Rows are points. The last column is the point's height on a tilted bowl or saddle (a function of degree 2), plus a little noise. Count its main directions that bend up, bend down and stay straight.

Points (16 x 4):
[[ -8.4 -41.5  21.3 -14.7]
 [ 10.6  70.3  21.5 -30.4]
 [  6.2  12.5  -3.3  -5.1]
 [ 28.6  11.2  26.8 -18.8]
 [-11.6 -22.6  -2.8  -8.5]
 [ 26.0  17.1  40.1 -31.2]
 [ 25.2  12.4 -24.1 -24.3]
 [-17.6   7.9 -26.8 -27.7]
 [ 11.0  10.3  -6.9  -6.6]
 [-15.5  19.9 -40.7 -47.4]
 [-21.7  18.8  17.8 -12.2]
 [ 17.2   0.2  -1.2  -2.4]
 [-12.2   0.4  -1.9  -8.2]
 [  8.6 -25.9  22.8  -3.5]
 [ -5.2 -16.7 -41.2 -35.2]
 [ -2.6  -6.7  18.1  -4.8]]
Directions: 0 up, 2 down, 1 straight

Points (23 x 5):
[[ 18.8  28.1 -19.7 -15.9 -28.6]
 [-22.3 -26.9  15.0  24.8 -25.9]
 [  2.4 -11.7 -30.6  26.7 -32.3]
 [-10.9  31.7 -16.1   2.7 -37.1]
 [-20.3   5.9   3.7  -4.2 -17.0]
 [ 20.8  19.4  20.1 -19.6 -12.1]
 [  1.6 -15.7 -27.2 -23.3  -4.7]
 [ 16.3 -38.3  19.2  14.2  -8.2]
 [ 28.5  22.8  20.0  -1.1 -18.3]
 [ 22.9  21.4  15.3 -23.2 -13.2]
 [-27.6 -22.3  22.8  -5.3 -17.0]
 [ 36.7 -16.7  29.1  -9.2  -5.1]
 [ 18.3   8.6 -15.5 -20.2 -10.0]
 [ -3.9  15.2  12.4   9.9 -15.3]
 [ 35.4  30.8  -1.7 -22.8 -27.0]
 [-35.7  -0.5  13.0 -21.4 -20.8]
 [-45.1 -58.3 -27.0  -6.3 -52.6]
 [-15.4 -41.3 -10.7 -23.6  -3.1]
 [ 10.1  13.7 -18.5  -6.8 -18.8]
 [-15.0  -7.9  19.8 -40.0  -2.5]
 [ 50.4  30.2  -2.1 -33.2 -33.8]
 [ -4.0 -16.3   6.8   4.3  -6.2]
 [ -1.2 -26.0   1.3  -0.2  -3.3]]
Directions: 0 up, 3 down, 1 straight

Points (48 x 7):
[[  3.3   6.1 -23.7   5.0 -26.7 -12.0 -26.9]
 [-12.2  -3.2  24.7 -11.5 -24.9 -26.7  -5.4]
 [ -6.1  -8.7 -17.2  11.3  40.1   7.6   6.8]
 [-21.5 -41.2  -5.3  17.9  -9.1   0.4 -19.6]
 [  7.1  17.6 -28.4  -4.5   5.8  13.4  -8.7]
 [  6.2  37.5 -48.1  -4.1   7.7  11.8 -22.8]
 [ 26.5  16.9  26.3 -38.4   1.2   0.3  -3.0]
 [-13.1 -38.5 -14.8  -4.1   6.0  -3.6 -12.5]
 [ -8.8   2.1 -12.3   3.2  -5.5  36.8   2.9]
 [ 20.6 -35.2  11.6  33.0  23.1   4.0 -20.1]
 [-33.4 -37.1 -32.6  39.6 -23.9  -2.5 -40.5]
 [-15.2   6.6 -10.3  35.8  31.6  13.4  17.9]
 [-16.9  12.1  -6.7   1.1  19.3   7.9  10.3]
 [  9.0   2.7  29.8 -39.4  29.1  -0.5 -12.1]
 [ 16.9  30.7 -22.6  -7.9  -8.7  -0.6 -20.4]
 [ 41.9  11.3 -28.0  54.3  -3.7 -42.4 -52.2]
 [ 70.0  24.9  40.9 -29.3   8.4   4.3 -49.0]
 [-40.5   1.5 -18.1  47.5 -31.3  35.1 -44.0]
 [-35.0   2.2 -11.4 -12.2 -18.5   3.6 -11.2]
 [  0.2  25.8  -4.7 -19.3  24.6  -5.5  -1.2]
 [ 39.9  12.3  36.3  43.7  30.7  28.9 -36.9]
 [  1.6 -24.9  13.5  -5.6 -10.8 -18.5 -12.4]
 [ 42.5 -10.0  23.5 -26.7 -30.4 -29.2 -30.3]
 [-22.5   9.9  15.5  24.8   0.6 -15.9   4.1]
 [-16.5 -12.4   2.9  12.6 -19.8   5.8 -11.8]
 [ -9.2   2.3 -13.6   1.0  29.6  11.6   6.5]
 [ 21.1 -29.5 -18.8  -0.4  13.4 -40.5 -25.6]
 [  4.6  17.1  31.5  10.3 -10.4  22.4   5.0]
 [-15.4  -7.2 -23.9 -21.0  -3.1  -4.0 -14.7]
 [  4.4 -15.2   6.9  25.3  -7.8  -6.8 -14.9]
 [-12.6  13.6  40.7   6.6   3.8   7.7   5.6]
 [ 24.4 -30.4  -9.3 -25.2   2.0  20.2 -13.8]
 [ 26.3 -57.2  38.7  22.6 -11.7 -13.9 -49.0]
 [ 11.8   6.4 -16.0  -4.0 -30.6   2.6 -22.1]
 [ 12.5 -19.2 -18.0 -47.6  -8.6   7.5 -20.0]
 [ 17.4  23.0   6.7  25.9 -16.2  -1.3 -18.8]
 [ 10.4  16.1  22.5  10.6 -15.2  -7.8  -7.7]
 [-20.4 -32.0   7.7 -14.2  39.9   0.8 -14.0]
 [ -3.3 -46.3 -19.5  12.0 -21.1 -13.7 -29.5]
 [ -7.8  15.5  -0.1 -35.7  -1.1 -13.2  -4.1]
 [ 24.3  -7.0  -7.7  41.6 -10.7  -9.4 -31.2]
 [-13.0  -3.6  22.0  -4.1   1.3  -2.3   1.7]
 [  5.9 -20.7   4.0   5.6 -19.1  50.3  -2.7]
 [ -6.4   0.5 -33.4  30.1  22.7  26.8   7.8]
 [ 13.9 -35.0   9.3   8.4  -5.4 -31.2 -22.1]
 [  3.6 -23.9 -17.5 -17.2 -13.4 -17.4 -22.4]
 [ 25.1 -15.0  61.3 -31.6  -1.5  44.8  13.0]
 [  1.6   8.5   3.5  -5.0  20.0  -0.5   2.5]]
Directions: 1 up, 3 down, 2 straight
